Each row is a point. The points of each table are mixes of a few directions, plus a little noise. Count the directions of each table, and those that both share. Where both have some left over, give the other angles between the two spaces (their principal angles), to ten degrees, smallest first.

First:
[[ 15 -39]
 [  6 -19]
 [  0  -1]
 [-22  58]]
Second:
[[ 49  18]
 [ 19   7]
 [-49 -19]
 [-19  -7]]
Directions: first 1, second 1, shared 0; angles 90

First:
[[ -4   4   7 -12]
 [-15  44  -2   1]
 [  8  -6  25   1]
 [ 17 -12  69  -7]
 [-13   3 -36  -9]
 [  0 -11 -88  46]
 [  8 -22  26 -17]]
Second (6 x 4):
[[ 72  14   0  12]
 [-32  -6 -13  -2]
 [-16  -4 -41   6]
 [ -3  -1 -12   3]
 [ 13   2 -17   6]
 [-35  -5  84 -23]]
Directions: first 3, second 2, shared 1; angles 60

First:
[[ -4  15 -31  13   0  -6  -4 -28]
 [ 37 -51  39 -17  55  47  34  65]
 [  2  32 -18   1  -5 -12 -11 -14]
 [-11  12   8  -3 -21 -14 -11  -3]
 [-17  40  15 -11 -44 -33 -28  -5]
 [-26 -25 -17  19 -16  -5   2 -38]
 [ 29 -38  25 -11  45  37  27  46]
 [-11  17 -20   8 -14 -14 -10 -25]]
Second:
[[-18  18  10   0  15 -31  70  14]
 [-26   5  -1  -5  16   3  -6   2]
 [-36   3  -5  -7  20  13 -29  -1]
 [-35   3  -5  -7  20  14 -31  -1]
 [121 -16  12  23 -70 -36  77   0]
 [-10  -5  -5  -3   4  15 -34  -5]
 [-13   7   4  -1   8 -10  21   5]
 [ 48 -23  -8   5 -32  22 -51 -15]
 [ -8   4   2   0   6  -6  12   3]
 [-22   0  -4  -5  12  14 -30  -2]]
Directions: first 3, second 2, shared 0; angles 80, 90

First, 9 rows:
[[-22 -50  40  -2  26   8  24  -2  29   7  -6]
 [-53 -81  47 -38  75   2  49  12  49 -14  14]
 [-12 -52  56  23   4  16  19 -13  29  25 -23]
 [ 16  59 -60 -20 -11 -15 -23  11 -33 -23  22]
 [ 10  24 -21  -1 -10  -5 -11   2 -14  -5   5]
 [ -5 -18  18   6   4   5   8  -3  11   7  -6]
 [  5  14 -13  -3  -4  -3  -6   2  -8  -4   4]
 [ 25  28  -9  28 -39   4 -21 -10 -18  15 -14]
 [ 36  75 -59   8 -44 -10 -39   1 -45  -6   6]]
Second:
[[-35 -30 -40   0 -20  30  22  21  16  17 -13]
 [ -9 -30  46 -10  70 -20   8 -13   9   4   6]
 [ -1   7 -57  11 -28 -16  15  31  30  28 -42]
 [ 17 -11  38   3   6  16  -5 -21 -39 -37  46]
 [ -6   8  -1 -12  -1  24 -13 -12 -36 -23  37]
 [ 28 -16 -50  29 -37 -30  37  44  32   9 -35]
 [ -5  35 -29 -14 -19   8 -19   1 -13  -6   6]
 [ 16  18  52 -14  57 -21 -25 -32 -28 -19  30]
 [-38  26 -48 -31 -47  25  -2  22  26   0 -14]
 [  2  16  66 -18  -4  13 -19 -27  -2 -30  22]
 [ 33 -23  24  57  23 -31   2 -15   3  57 -44]]
Directions: first 2, second 6, shared 2

First, 8 rows:
[[ 19  13  25  -2 -40  -2  -8 -63  74  16  -8  -6 -32  35]
 [-39  -9 -14  15  19 -21  -5  36  -3 -53  23 -24  -5  -4]
 [-29   1 -18   7  17 -17  -4  15  12 -36  23  -5 -21  19]
 [-19  -8  16 -30 -64  22  -3  -7  16  41 -12  23 -32  28]
 [  7  -5  13  15 -13  33  50  13 -37  12  -9  40 -27 -11]
 [ 28  -8  41   4 -25 -14 -43 -22 -14  10  -5 -36  39 -19]
 [ 19   9 -27 -13  27  22  36  -6  32  21 -34   2  23 -29]
 [ 16   9 -35   2  81 -22 -24  36 -82 -14  21   6  55 -21]]
Second (11 x 14):
[[-22 -59  39  19  21  -2 -24 -26  31   2 -19  17  -9 -19]
 [-23  54 -37  17  -6   6  39 -82 -51 -46 -19 -12   7 -11]
 [ 44 -39 -53  11 -38  13   6  35  28 -13  -3  10  43  23]
 [-33  77  -1 -13  -3 -47  26 -54 -74  -5  23 -26 -20 -34]
 [ -6 -15  45   5 -12 -22 -31  16  46 -33 -25  15  -2  10]
 [  8  33 -41  -3 -16 -41  20   3 -48  19   8 -13  13 -38]
 [ -1   0  -2  16  19  47   0 -10  20 -22 -39   9   3  19]
 [ 33 -18  -9 -19 -26  13  -4  51  27   3  35   0  11  44]
 [ 15   8   3  -5  13  19  -9  44  16  14 -15   4  -1  11]
 [ -7  13  41 -26   1 -11 -12  19   5  10  36  -8 -25  19]
 [ -7 -54  16  -1  49  25 -10   5   0  72  17   3 -20 -24]]
Directions: first 6, second 6, shared 0; angles 30, 60, 60, 70, 80, 90

First, 11 rows:
[[ 38  64 -49 -27 -19  33  18 -29   1   2  52 -33 -14   5  16  42 -11  -8]
 [ 23  59 -28  -6  -1  21   6 -14 -14   6  34 -16 -14  12  -1  35   5 -38]
 [-14  -2 -24  25   9  -5 -17  -4 -18  20   0  20  -6  37  -6  15  -5 -21]
 [  3 -13  35 -11  31 -21 -10  17   2  -3 -48   3  13 -24 -27 -48  18  28]
 [ 18 -20  33 -41 -20   5  24   2  37 -29  -6 -26  14 -56  16 -31  -5  61]
 [ 10 -39  61 -41 -13  -7  24  16  40 -37 -29 -22  21 -71   8 -54   5  66]
 [ 11  43 -21   0 -30  30  22 -12  -3  -7  57 -18 -17   7  22  51  -4 -51]
 [  8 -38  13 -31   5 -13  -1   0  25  -8 -36  -6  19 -32  -1 -47  -9  84]
 [-18  -8  21  24  17 -13 -12  17 -14   4 -17  17   0  11 -16  -6  14 -33]
 [-51 -40  -3  60   4 -18 -24  14 -22  19  -8  46  -5  50  -1  16  -4 -49]
 [-29  -7 -37  46  16 -10 -30  -3 -31  32  -1  36 -10  61  -9  26  -7 -39]]
Second, 8 rows:
[[-11 -28  36 -18  11  15 -39  24  17   2  -8 -33  27 -11  24 -25  25  28]
 [  2  11 -24   4  31  27 -31  11 -24  16  -1  -7  -1  21  36   7  -9 -18]
 [ -1  38   4  15 -36  37  67 -76 -51  11   1  28   8 -28 -23  54 -44   9]
 [ 43   2  -8 -20 -64 -36  42  16  10 -18  54   2 -34 -25 -19   4  22   0]
 [ 23  -2   0  -8 -40 -14  67  -4  -4 -29   3  26 -28 -39  -1  -3 -30   1]
 [ -4   3 -14  30  34 -53  17 -19  52 -49  -6  20   5 -14  -5  -1 -22 -14]
 [-29  -3  -3   3  47  21 -92  20  -1  46  -8 -32  25  60   2  -5  42  -6]
 [-24 -23  10  -9  13   6 -34  29   1  22 -35  -5   0  34 -13 -32  15  -1]]
Directions: first 4, second 6, shared 1; angles 30, 80, 80

First (10 x 24):
[[-31  19  14 -18   3  20   6 -16   2 -26 -13 -11  -6  20   8  10 -21 -11
  -19   3  -3   4  -9  -5]
 [-75   4  -4  -7  32  40  16 -16 -34   9 -31 -14  -9  37  36 -10 -63  -7
   13   6 -24   4 -33 -18]
 [-53  34  -6 -11  -8   7  21 -15 -20 -32 -44 -46   3  -8  23  -9   3   6
   12  32   3   5   3 -22]
 [-67  19   7 -34   1  18  37 -10 -45 -10  -5  14  12  34  17  19 -37  18
   -6 -15  -1  -7 -38 -20]
 [-33  24 -14  17 -31   9  17  -6 -22 -10 -18  -8  15 -32  -5   7   3  19
   10  18   5  -2   4   1]
 [ 40 -41 -18  91  -9  46 -45   3  26  62  31  57 -10 -35 -46   8 -46 -18
   -3 -12 -28   1   5  62]
 [ 99 -25   5   4   2 -49 -35  21  53   3  27  -4  -9 -21 -20 -13  66 -13
   -3  -3  15   3  40  13]
 [ 76 -44  -5  -4  14 -51 -12  34  10  41  43  30   5  -1 -10 -12  41  11
   16 -28  10  -8   8   1]
 [ 67  28  26 -28 -34 -44 -16  -1  59 -68  10 -27  -1 -26 -27  15  83 -11
  -38  11  35   4  48   5]
 [-24 -20  -7 -11  32   4  12   7 -30  31  -1   9  -2  32  25 -14 -30   5
   20 -13 -13  -3 -27 -16]]
Second (11 x 24):
[[   3   14  -19   21  -12  -10    1  -15    8  -17  -45  -58   -1  -53
    -1  -21   31   -9   30   45    4   12   31    8]
 [ -72  -14  -27   13   -2   27   47   -3  -84   54    2   47   27   -2
     3   11  -63   37   40  -21  -15  -12  -51    1]
 [   0   10   38  -27   12    7  -21    5   38  -23   36   38  -18   60
    10   13  -16  -11  -55  -28   -4    0   -3   -9]
 [ -81    5  -49   28  -31   21   63   -3 -106   44  -28   12   45  -48
    -3   11  -34   55   60    6   -2  -16  -42   -3]
 [  10    2    3   -3   -2   -3   -7    3   10   -8    1   -3   -2    0
    -1    2   10   -3   -7    0    3    0    5   -2]
 [  31  -29   11  -20   12   -4   -4   29  -10   28   51   52    5   43
   -10   25  -10   12  -27  -51    3  -19  -35   -5]
 [  33   -2   24  -22    2   -6  -20   19   26  -13   37   24   -6   38
    -5   18   13   -1  -46  -27    9  -10   -5  -11]
 [   4  -15   21  -13   32    6  -14   -5   24    8   21   29  -19   41
    11   -4  -32  -21  -14  -22  -16    8   -6    6]
 [   6   37    2    7  -21   -9  -14  -11   37  -52  -33  -55   -9  -31
     3  -12   44  -13   -8   43    9   12   44   -3]
 [   2   -1  -32   27   -6   -8    9  -15  -13    7  -46  -55    7  -62
    -4  -24   22   -5   51   41    2   12   21   13]
 [  62   -3   24  -10   19  -19  -42   -2   72  -30    2  -29  -29    9
     0  -16   36  -41  -26   11    4   15   38    6]]
Directions: first 5, second 4, shared 2; angles 30, 30

First, 8 rows:
[[  1  17  -8  19 -18   7 -22   8  37 -14  65 -82  39  22   2  13 -45  32
   -6  21 -40 -36  25 -42 -29 -10  -6 -20  36 -20  -4  68]
 [ 16 -10  -2   2  -6  17  -6   1  23  -1  23 -18  11  17  -6   3   3   5
   -5  -9 -21 -15  15 -14  -4   1 -11 -18  20  -7  -6  18]
 [ 38 -38  32 -38   2  46  42 -15   6  19  17   5   9 -37  -3  -8  37  10
   -7 -43  -4  76  19  10  62  56  14  91  11  19 -33   0]
 [-11  37  -1  45 -13  17   9  -6  18 -32  32 -23  19  -3 -27  31 -46   0
  -34  22   6 -27 -28 -33 -27  -5 -28 -32  40 -16 -17  17]
 [ 11 -51 -15 -20  25 -14 -22   1 -21  23 -87 100 -53  34   1 -27  85 -50
   31 -39  11 -15   0  44   3 -24 -13 -49 -41  19  14 -82]
 [-33  13 -16  32   4 -20 -50   4   3 -18  -9 -37  12  13   6   9 -11   7
   30  17 -16 -37  11 -14 -59 -41 -11   0   3   8 -18  -2]
 [-12  14   6 -20   5 -24  29   0 -38  11 -30  41 -24 -27  11  -9  -3  -7
   -5  11  39  32 -28  29  28  12  24  18 -36   4  27 -23]
 [ -9  16   3 -21   1 -28  22   6 -28  13  -8  13 -13 -18  17 -11 -18   5
   -4  19  24  22 -15  19  26  10  30  12 -31  -4  35   4]]
Second, 8 rows:
[[ 48  -7 -16   2 -41  23  -8  -2  14   6 -16 -55 -20  23  10   9 -31   5
   -2 -10  -2  20   8  25  14   8 -11 -58  29 -20  41  48]
 [ 70 -17  -2 -56 -58  57 -17   8  39   5 -64 -93 -39  57   8 -13 -31   8
    9 -26  40  22  32  13  39  25  25 -26  26   5   9  57]
 [-63   3 -16  -1  27 -48   1   7 -22 -18  37  75   7 -11   8   6  10  -1
  -23  31 -21 -12 -13 -11 -16 -13  23  -2 -22  10  18 -23]
 [ 40  -1  -9   8 -27  14   1  -2   8  11  -5 -37 -12  13   7   6 -24   3
   -2  -7  -4  11   1  21  12   6 -16 -51  19 -24  37  36]
 [ 28  -2   4 -38 -17  12   7  11  14  12 -18 -19 -16  29   3 -18 -12   1
   -4  -5  24  -5   8   0  29  13  19 -23  -5  -6  15  24]
 [-80   5  14  33  58 -28  -8 -12 -25 -24  23  66  36 -52 -15  10  48  -5
   12  10 -18 -11 -11 -29 -47 -21  -5 103 -20  39 -75 -78]
 [-24  -4  -2  22   9   2 -17 -11  -5 -18  -2   0   9 -20  -3  16  12   1
   11  -2 -12  11   2  -3 -26  -9  -9  41  10  19 -32 -22]
 [-20  23  27  30  50 -34  39   0 -23  25  43  63  34 -38 -16 -15  27 -11
   -1   9  -9 -36 -26 -15  -4  -8 -27  17 -36 -22 -13 -41]]
Directions: first 5, second 4, shared 1; angles 60, 60, 70

First (10 x 32):
[[  2 -11  -9  20   8 -15  -1 -17  -5   2  -4  12 -19   2 -10 -16 -25 -12
   22 -13   4  15  -3 -14  32 -12  13  14  -7 -16   8 -15]
 [-30  51   0 -52 -47 -18 -11   1  14  -2  43  -1  21   4 -27  29  -1 -35
   -7  17   8 -14  29  41 -27   3  -7  24 -21   9 -25 -20]
 [-11  29   1  -5 -13  20  -4  11  -8 -13   4  -5  21  12 -20  -1  20   6
   -2  -1  -5 -15  12   7   1  -8 -24   1  -1  21  -8  15]
 [ 30 -50  -1  56  49  19  10  -2 -16   0 -45   3 -22  -2  24 -33   1  36
   10 -20  -9  14 -29 -44  33  -6   6 -23  20  -9  26  21]
 [-37  87  15 -72 -60  34 -10  40   8 -19  41 -26  68  14 -27  45  60   0
  -42  31  -6 -50  39  58 -67  11 -52  -4  -5  56 -38  27]
 [ 14 -20  10  -7  13  11   7  15   7   6 -11 -12   5 -11  33  13  21  22
  -25  13  -5  -5 -13   2 -34  19   1 -26  17   5   3  16]
 [ 41 -84   1  38  54 -17  15 -13   5  23 -38   5 -46 -25  58 -13 -24  20
    1  -5   0  31 -42 -36   6  16  42 -24  20 -38  29  -6]
 [-18  43  15 -62 -38  13  -4  28  17  -3  29 -21  41  -3   5  44  40   0
  -42  32  -3 -31  19  46 -70  22 -22 -11   1  30 -25  13]
 [ 22 -42  -9  58  41   5   6 -15 -18   0 -36  12 -29   2   5 -39 -19  18
   27 -27  -3  21 -22 -44  53 -16  11  -5   8 -17  24   5]
 [-12  -3 -24  23  -6 -53  -9 -48  -4   6  16  34 -41   7 -42 -28 -73 -54
   58 -26  18  34   9 -15  73 -30  33  54 -33 -42   7 -56]]
Second (10 x 32):
[[  9 -34 -24  25  13 -46 -11 -42   6  13   4  27 -36  -4  10 -11 -41 -15
   31  -6  12  26  -7  -5  30   3  39  27 -20 -23  14 -36]
 [  8   6  -1  15  10  45  -7  21 -10 -17 -16 -11  33  13  16   0  58  56
  -20   7 -15 -28  -2   6 -19  12 -32 -25  12  50   2  47]
 [ 21 -44  -9  43  35  -6   3 -16  -8   5 -26  11 -27  -3  17 -24 -15  15
   18 -15  -1  19 -20 -29  32  -3  18  -4   5 -15  21  -1]
 [  7 -26  71 -81   0 -13  62  51  29  39  -9 -47 -30 -61  28  34 -44 -67
  -55  15   4  25 -28 -25 -68   4  30 -48  48 -98 -15 -26]
 [  7 -11  33 -30   5  11  27  32   8  12 -12 -26  -3 -24  17  15  -1 -11
  -32   9  -3   3 -14 -12 -36   4   3 -31  27 -28  -5   5]
 [-22  54  19 -18 -23  43   8  34 -14 -20   1 -20  34  14 -43  -4  26  -3
  -10  -7  -9 -23  19  -1   2 -23 -45  -8   9  18 -17  26]
 [  0 -15 -16  21   6 -33  -5 -31  -1   6   4  22 -29   1 -13 -18 -42 -24
   34 -15  10  22  -1 -12  42 -13  25  28 -17 -25   9 -31]
 [-10  31 -40  17 -18   9 -44 -21  -5 -23  23  20  40  34  -2   8  52  48
    8  14  -2 -33  25  47  -5  20 -25  23 -32  81  -2  23]
 [-31  40 -15   2 -30 -29  -9 -28 -10  -7  26  22 -13  17 -69 -22 -51 -58
   49 -24  14  15  26  -4  64 -40   3  53 -32 -22  -8 -41]
 [ 10  -3 -16   7   4  20 -22   2   4  -8   2   0  32  10  38  20  60  60
  -23  25  -8 -29   2  33 -42  36 -16 -14  -2  62   2  35]]
Directions: first 3, second 4, shared 3

First, 10 rows:
[[-16 -10  19 -43  -6 -24  12  -2   1  -2   1  -1   7 -23  -9   7  33   1
    4   8 -41 -21   0 -12   6   0 -20   6 -11 -18 -13 -17]
 [ 29  -6 -37  29  25  14 -25 -11  -4  15  -8  21   4  -7  28  13 -11   0
   -5 -19  24 -14  -7   7   3  13  33   2   4   2  14   2]
 [  7  10 -39   5   2  40  17 -12  -1  18  21  29 -12   4  58  19  25  -8
    2  -5   4 -20  -3 -11  -5  -5  12 -58  -7  28  36  -9]
 [ 18 -26 -32  11  31 -68 -59 -17   1  29 -40   1  29 -48 -13  19 -11  15
   -7 -22  -4 -18 -10  28  25  35  52  69   0 -39 -44 -20]
 [-58  17  -3 -27 -12 -46   8 -24   2  20 -20 -52  17   2 -30 -13  14  16
    4  13 -39  32  11  21   6  -4  16   6 -14   1 -25 -43]
 [  5  21 -35  30 -28   7   9  22  15  20  30  29 -22   7  44  17  10  -9
    0   2  23   2  -6   5   0   3  13 -48   7  35   1   7]
 [ 25  -8  55 -19   6  25  -7  37 -28 -35  19  35 -32   2 -41 -19 -15   5
  -22   7  27  22 -10 -36 -13   2 -69  13  19 -20   5  44]
 [-13 -11  98 -44 -32 -23  21  47   1 -53  14 -13 -13   1 -74 -24  -2  -4
    1  27 -21  15   5 -27  -6 -11 -85  36   8 -30 -32  33]
 [ 19  -9  12  34  -4  80  51 -21  29 -41  -5 -40  26  47  47  -2 -22 -39
   43  -6  -7 -52  21   4 -13 -39  16 -22 -12  31  60  15]
 [-13  23 -37  24  18  -5 -27 -18 -18  28 -12  -9  -5  16 -11 -14 -21  23
  -17  -6  32  52  -3  22  -2   9  33  -4   8  13   0 -13]]
Second:
[[   2  -50   38  -14   13   19   19  -26    1  -22  -24   11    7   10
     1   -4   22   11   26   -8  -45  -32  -15  -19   -4    8   -6   14
    -9  -26   35   -9]
 [  -9   22  -18   27  -17  -12   -4   22    2   16   17   -8  -17  -16
   -16   -1    2   -5  -11    2   33   21   -5   12  -11    9   18   -2
   -13    8    3    4]
 [   5   84  -56   -2   -5  -10  -26   37  -10   23   47  -45    3  -51
   -14   10  -23  -45  -48   13   70   15   39   19   -3  -26    3   -8
   -15   27  -37   12]
 [ -13   37  -29   36  -25  -16   -8   34    1   23   28  -16  -23  -26
   -23    0    3  -11  -18    4   49   29   -4   17  -15   10   24   -2
   -20   13    2    5]
 [   0   15   -9    1   -2   -2   -3    7   -1    4    9   -9    0  -11
    -5    1   -2   -9   -8    2   13    2    6    3   -3   -4    2    0
    -6    4   -3    2]
 [   2   25  -20    3   -4  -11  -12   10    0   10    9   -1    0    4
     7    3  -17   -2  -13    4   18   18   11   10    9   -7   -2  -11
    16   17  -28    6]
 [   8 -120   79  -28   25   15   30  -71   11  -40  -79   75   18   99
    49  -10   11   69   67  -17 -121  -26  -37  -32   28   19  -27    0
    58  -29   15  -17]
 [   7  -11   13  -22   14   15    6  -13   -4  -14   -5   -8   14  -10
     0    1    6   -9    4   -1  -17  -26    6  -11   -1   -8  -10    8
    -9  -13   12   -3]]
Directions: first 6, second 3, shared 1; angles 90, 90
